Each row is a point. Before rounding, the points of a table are all equally far from one centre. They may lie mostly on one side of it. Where is the centre, to within rounding?

Points (7 x 3):
[[-2.8 -2.2 -7.0]
 [-0.2 -0.8 -7.3]
 [-2.6 -6.0 -0.2]
 [-4.9  0.3  3.5]
 [-7.1 -2.3 -1.4]
 [-0.3 -3.2  3.6]
 [-6.4  2.7 -3.5]]
Centre: [-1.5 -0.2 -1.5]

Points (15 x 11):
[[ -1.9  -4.6   2.3   4.1   2.9   0.8  -4.1  -1.3   0.1  -1.8  -3.4]
 [ -3.3  -3.9  -0.3   4.2  -1.9   0.8  -0.3  -7.4  -2.0  -0.1   1.6]
 [ -2.3   4.1   6.3   6.1  -2.3  -3.6   2.8  -8.7   1.4   0.5  -6.5]
 [ -1.6   1.1   7.4   6.5   3.1   2.4   0.8  -2.8  -3.7  -5.8  -3.1]
 [ -0.1  -3.6   1.7   8.1   3.0   1.5  -4.1  -3.8   0.3  -1.5  -4.1]
 [ -2.2   1.0   0.4   6.2   1.2  -3.0  -1.8 -10.5  -4.7   1.9  -1.7]
 [ -2.0   0.4   1.7   4.8   2.9   1.9  -4.7  -9.9   0.8   5.5  -0.5]
 [ -2.6  -0.7   5.0   1.4  -1.9   0.1  -4.9  -5.5   4.9  -0.1  -4.6]
 [  3.7   0.3   3.0   3.7   4.2   0.1   0.4  -8.1   2.5   5.0  -5.2]
 [ -5.2   5.4   8.1   3.3   1.8  -0.4  -2.2  -3.9  -3.9   3.2  -3.0]
 [ -1.6  -1.8   2.2   4.6  -2.8  -4.2  -2.0  -7.5   4.7   2.0  -2.0]
 [ -4.1   2.0  -2.6   3.3  -3.0   0.8  -3.6  -6.3   0.4   0.4  -0.1]
 [ -3.2  -0.5   6.2   6.0   7.1  -0.1   3.4  -8.7  -1.7   4.1  -4.9]
 [  3.6   0.2   3.8   3.1  -0.5  -2.4  -4.3  -3.7   1.0   1.3   0.8]
 [ -1.0   1.2   5.1   3.7   6.8  -3.8   1.7  -3.7  -5.5  -3.0  -0.4]]
Centre: [-2.5  1.9  3.2  3.9  2.6 -0.1  0.8 -5.5  1.0 -0.3 -1.6]

Points, 27 rows:
[[ -4.7   6.3  -0.6  -3.0  -3.6  -1.8   6.7  -6.1  -1.7  -0.1   0.1  -2.5
    2.1  -0.4  -0.1   3.6  -2.9  -1.2  -3.3  -5.2]
 [ -2.4   3.2  -2.7  -6.4  -3.2  -1.8   6.1  -0.5  -1.4  -3.0  -4.6   4.5
   -0.6   1.1   7.1   4.4   2.5   1.9  -0.3  -5.2]
 [  0.1   3.3   1.5   6.2   0.5  -1.9  -2.3   2.9  -1.9  -3.7   2.4   3.1
   -1.2  -4.9   1.8   6.1  -8.1   2.9  -4.1  -8.5]
 [ -5.0   1.5   3.5  -2.0  -2.1   5.0  -0.4   1.4  -3.3  -5.9  -4.0  -1.2
   -8.1  -1.5   4.5   3.6  -4.6   1.8  -2.7  -4.9]
 [ -2.7   6.2   0.1  -0.9   0.7   1.3   2.0  -3.2  -1.0  -4.3   0.6  -3.0
    0.4  -2.4   4.9   5.3  -1.0   2.0   0.9 -12.3]
 [  1.0   3.4  -0.2  -5.5   5.5  -1.3  -0.9  -3.4   0.0  -4.8  -1.1  -2.7
   -6.0  -1.6   3.6   2.5  -7.1   2.2  -4.1  -4.9]
 [ -4.4   3.0   0.9  -1.3   1.8  -2.2   4.6  -2.9  -0.2  -2.3  -2.4   1.7
   -3.7   2.9   5.6   2.2   4.1   1.5   0.0  -9.6]
 [ -0.4   7.6   2.0  -2.0  -3.2  -2.3   3.2   0.5  -1.5   0.2  -1.7   3.9
   -6.7  -3.0   2.5   7.8  -1.3   1.2  -1.0   0.0]
 [ -3.5   6.9   3.8  -0.9  -5.3   0.2   5.4  -0.8  -2.6  -6.4  -2.4   4.5
   -1.1   0.6   6.9  -1.0  -0.1   3.9  -1.5  -3.5]
 [  1.1  -1.3  -2.5  -0.5  -0.4  -4.7  -0.4  -5.6  -0.7  -1.7   2.7  -1.8
   -1.3   1.0   1.4   6.7   1.0   6.2  -2.6  -7.4]
 [ -2.2  -1.6   4.3   1.7   2.6  -1.1   2.9  -6.8  -7.1  -3.5  -1.5  -3.1
    0.9  -2.8   9.9   5.2  -1.7   5.4  -6.9  -7.1]
 [ -2.1   0.9  -3.3   0.6  -2.2  -1.6   0.4  -3.2   3.6  -3.5   1.6   0.8
    1.6   0.9  -0.1   2.2   0.6  -1.3  -8.9  -8.1]
 [ -0.8   3.2   2.4  -1.2  -2.8   5.4  -0.3  -6.8  -4.2  -2.6  -0.1  -4.0
    0.2  -6.9  10.4   3.5  -3.1   5.6  -2.1  -5.8]
 [ -0.4   6.7   3.6   0.1  -5.2   1.5   1.3   1.5  -0.2  -2.9  -0.1  -6.9
   -1.5  -4.4   4.6   5.4  -1.0   0.7  -0.9  -3.0]
 [ -1.4   2.3  -1.3  -0.6  -1.8   2.7   2.6   0.1   0.5  -0.6  -0.6  -3.2
   -1.6   1.3   5.8   3.4  -3.5   8.3  -0.3  -9.8]
 [ -0.6   9.4  -2.2   0.8  -2.6   0.8   0.6   4.2  -6.7  -1.5  -5.1   1.0
    0.6  -2.4   4.8   4.8  -4.2   5.1   0.5  -7.8]
 [ -2.4  -0.9  -6.3  -1.6  -4.9  -1.3   1.6  -0.5  -0.7  -6.1   1.4   1.4
   -2.3  -1.6   0.4   3.3  -3.1   3.5  -2.8  -7.8]
 [  1.1   7.0  -1.1   2.5  -0.9  -2.6   1.2  -2.3  -0.2  -4.8   1.8   1.4
   -1.3  -1.2   5.8   3.0  -1.0  -0.2   4.8  -9.1]
 [ -0.7   2.2  -4.8  -1.2  -1.7  -4.3   1.9  -7.5  -2.2  -2.0  -4.8   4.8
   -1.5   2.9   0.0   7.9  -5.6   0.5   0.5  -7.2]
 [ -7.1   4.3   0.8   0.4  -1.4  -2.2  -5.0   0.3  -0.3  -1.0  -4.1  -6.4
    5.6  -4.8   6.6   9.2  -0.4   3.2  -4.2  -2.7]
 [  1.9   6.0  -2.6   1.7   1.9   1.4   0.2  -2.0  -5.1  -6.2   2.6   0.5
    2.6  -2.0   6.5   2.5   6.0  -0.2  -1.7  -6.9]
 [  2.1   2.0  -2.7  -0.7  -1.4  -4.2   0.6  -4.3  -5.6  -5.2  -0.6  -2.4
   -3.1  -4.1   7.2   0.9   3.3   7.1  -0.2  -4.7]
 [  2.6   5.4   1.5  -1.5   0.2  -1.6  -1.5   0.4  -1.8  -5.0  -0.7   1.0
    1.5  -0.6  -0.3  -0.3   0.7   8.1  -5.8  -9.2]
 [ -2.1   7.1   3.3  -2.2  -6.1   2.7  -0.5  -1.9  -3.1   0.0  -2.2   3.1
   -2.5  -3.4   5.6   5.3  -5.4  -2.5   2.0  -7.6]
 [  2.4   1.6  -1.8   1.2  -1.1   1.9   2.3   1.2  -3.2  -7.4   0.2   2.3
   -3.9  -6.6   5.0   5.9  -1.7   5.3  -2.6  -8.8]
 [ -3.3   4.0   2.4   1.9  -2.3   1.3   6.3   0.3  -4.5   0.6  -3.9   1.6
    0.6   0.5  -4.1   6.9  -7.2   4.8  -5.0  -5.8]
 [  3.1   6.3  -3.5  -1.0  -1.0  -0.9   0.2 -10.3   0.4  -2.5   2.7  -1.6
   -0.6  -4.3   2.3   4.5  -1.8   1.5  -4.0  -4.3]]
Centre: [-1.2  0.0  0.8  1.7  1.6  0.7 -0.5 -2.5 -1.7 -1.1 -4.8  2.0  2.6 -3.2
  2.9  2.1 -2.2  1.4 -1.1 -1.3]

Points:
[[-1.6 -1.4 -0.7  1.7 -2.8  6.0 -6.1  2.0 -5.4 -1.2 -5.1 -4.8  3.0  4.8
   3.3  0.2  7.3  4.5 -4.0  0.7 -0.9  8.1 -1.8  1.5]
 [-2.5 -2.7  0.4  2.0 -5.3  4.2 -5.6  6.1  0.0 -1.4 -0.5 -2.2  5.0  3.4
   2.8 -2.5  4.2  2.0 -4.5 -0.3 -0.2  5.5 -4.1  0.9]
 [-3.0  0.0 -0.4  0.3 -0.9  4.8 -9.8  2.9 -1.9 -5.4 -3.8 -2.7 -0.8  6.9
   1.6  0.1  0.9  6.8  0.4  2.9 -3.8  7.4 -0.7  0.1]
 [-4.1 -2.0 -1.4  2.0  2.0 -1.9 -7.5  1.2  1.2 -1.4 -0.1 -5.3  2.7  1.6
   2.4  1.3  4.6  2.9 -2.9  2.1 -0.1 11.1 -4.9  2.4]
 [-2.3 -4.2 -0.2  2.6 -0.3  4.0 -6.8 -1.5 -3.8 -4.6 -4.1 -3.8  2.5  4.1
   0.7 -1.3  4.5  7.7 -1.6 -0.5  0.0  5.1 -5.3  0.2]
 [-4.7 -5.4  0.4  0.8 -0.1  3.1 -7.6  1.3 -1.2 -4.1 -1.1 -2.9  2.7  6.0
   1.6  1.4  8.3  4.1 -4.4  1.7 -0.6  8.0  0.0  0.8]
 [-3.1 -5.1 -1.3 -1.7 -3.7  4.4 -6.9 -0.5 -2.1 -3.0 -1.1 -2.2  4.7  2.6
   1.3  0.6  5.2  4.4 -1.5  0.4 -2.6 10.8 -2.1  2.1]
 [-2.9 -3.6 -1.0  5.9 -4.2  3.7 -4.8 -0.2  0.0 -1.2 -4.0 -5.3  5.0  5.8
   3.6  2.8  3.6  6.7 -5.1  0.5 -0.9  5.3  0.6  1.3]
 [-0.7 -1.9 -0.2 -2.2 -2.6  1.5 -7.1  3.0  0.3 -1.1 -5.2 -4.9  1.5  4.5
   0.7  2.0  4.1  5.1 -4.1  3.1 -1.0  8.2 -6.8  0.0]
 [-1.6 -0.6 -0.6  2.2 -1.1  1.9 -4.9 -0.3 -3.0 -1.7 -2.8 -3.5  2.4  4.2
  -3.3 -1.5  6.3  5.8 -4.2  3.6 -1.3 10.1 -4.2  3.8]
 [-5.1 -2.0  0.2 -0.1 -2.1  5.0 -4.2  3.7 -0.8 -3.6 -1.1 -2.7  2.5  4.1
   4.7 -2.3  3.7  5.9 -3.6  2.7 -0.1 10.2 -4.6  1.9]
 [-1.0 -1.2  1.5  4.0 -2.3  0.8 -7.8 -0.9 -3.3 -1.3 -2.5 -8.6  0.9  5.7
   1.9 -1.9  4.9  7.9 -4.1 -1.2  2.6  3.8 -3.5  4.2]
 [-1.9 -5.6  3.0 -0.8 -5.5  4.5 -7.4  2.8 -4.0 -5.7 -2.0 -2.7  0.5  3.0
   1.0 -1.7  0.7  4.8 -1.4 -0.1 -2.6  8.1 -3.8  4.0]
 [-2.1 -4.9  2.2  3.9 -7.0  4.4 -4.7  2.8 -1.1 -6.7 -5.5 -3.7  0.8  1.8
   0.5  2.2 -0.2  5.3 -1.9 -1.5 -2.4  6.1  0.6  0.3]
 [-3.6 -2.1 -1.2  0.6  0.5  6.5 -4.2  1.7  0.7 -2.2 -1.4 -1.7  0.1  4.6
   1.1  0.2  4.5  5.8 -0.5 -3.8 -5.4  8.2 -2.2  0.0]
 [-3.2 -4.2 -0.2  2.5 -2.9  1.6 -5.9  0.9  0.0 -1.8 -1.1 -4.8  2.0  6.5
   1.0 -3.1  6.1  8.5 -1.2 -1.6 -1.8  9.2 -2.5 -3.2]
 [-3.2 -1.2  3.2  2.5 -4.2  5.4 -6.2  3.8 -1.9 -4.3 -4.7 -3.2  1.2  3.8
   2.1 -2.2  2.5  2.6  0.5  1.9 -4.1  9.5 -6.7  0.0]
 [-0.9 -1.3  2.1  3.1 -5.3  3.4 -7.4  2.9 -3.2 -6.7 -2.3 -4.6  0.7  3.2
  -2.9  2.5  3.9  2.0 -0.8 -2.4 -1.5  8.7 -1.9  2.7]
 [-3.6 -3.5 -1.3  0.1 -1.2  3.6 -3.9  1.3  2.1 -1.2  0.4 -3.8  0.0  3.1
   2.0  2.8  4.2  3.9 -6.0  4.6 -1.1  9.7 -4.9  1.6]
 [-2.6 -4.6  1.8  1.9 -3.8  2.2 -7.8  1.0  1.4 -4.2 -3.9 -5.7  3.7  6.4
  -1.6 -1.6  6.0  4.9 -2.4  1.0 -0.5  6.1 -3.7 -0.2]
 [-1.3 -3.8 -0.9  2.1 -4.9  2.9 -6.6  1.0 -3.9 -6.1 -0.6 -3.1  2.9  2.3
  -1.9  2.1  6.0  4.5 -2.7 -0.7 -1.8  7.7 -3.5  2.1]
 [ 0.9 -2.8  1.8  3.4 -0.8  2.7 -6.0  3.0 -2.0 -6.6 -1.9 -2.8  5.2  5.1
   3.1  0.4  0.6  9.2 -3.0  1.9  1.3  7.7 -3.1  1.4]
 [-3.1 -3.6 -0.8  1.5 -1.0  4.4 -7.2  1.8 -0.2 -1.6 -2.2 -8.4  4.2  5.2
   2.2  2.2  4.8  3.3 -3.4  0.6 -2.1  8.7 -3.9 -0.4]
 [-1.1 -3.3 -5.3  2.2 -4.1  2.3 -6.4  0.3 -0.8 -5.5 -0.1 -4.4 -1.5  4.4
   3.4  2.1  3.4  6.9 -2.7 -0.1 -3.0  6.3 -1.6  1.8]
 [-4.8  0.0 -0.7 -1.6 -2.9  3.5 -7.9  1.7 -1.6 -2.0 -0.7 -2.8  1.4  5.6
   2.4 -0.1  4.5  1.2 -3.8 -3.3 -0.9  8.9 -4.4  1.2]
 [-2.3 -2.0 -1.6  3.9 -4.9 -0.2 -9.1 -0.1 -1.6 -2.9 -4.8 -4.2  1.1  3.7
   1.8 -2.2  3.1  4.2 -2.6 -2.1 -3.3  9.7 -3.6  1.6]
 [-0.7 -3.1  1.5  2.7  1.2 -3.4 -7.2  3.3 -3.7 -3.7 -2.9 -4.1  4.6  5.8
   0.0  2.9  3.2  5.5 -3.4  1.9  1.3 10.3 -1.2 -0.6]
 [-0.2 -2.9 -0.5  0.1 -1.0  4.9 -7.3  1.2  2.2 -3.4 -1.7 -7.5  1.9  4.9
   5.1  3.1  3.3  5.6 -3.3 -1.1 -0.9  8.8 -3.6  1.3]]
Centre: [-0.5  0.4  4.8  0.6 -1.7 -0.5 -3.1 -0.8 -1.5 -1.3 -0.2 -3.9  0.7  1.9
  3.1  0.0  2.4  3.2 -0.6  1.9 -2.5  4.6  0.7  0.1]
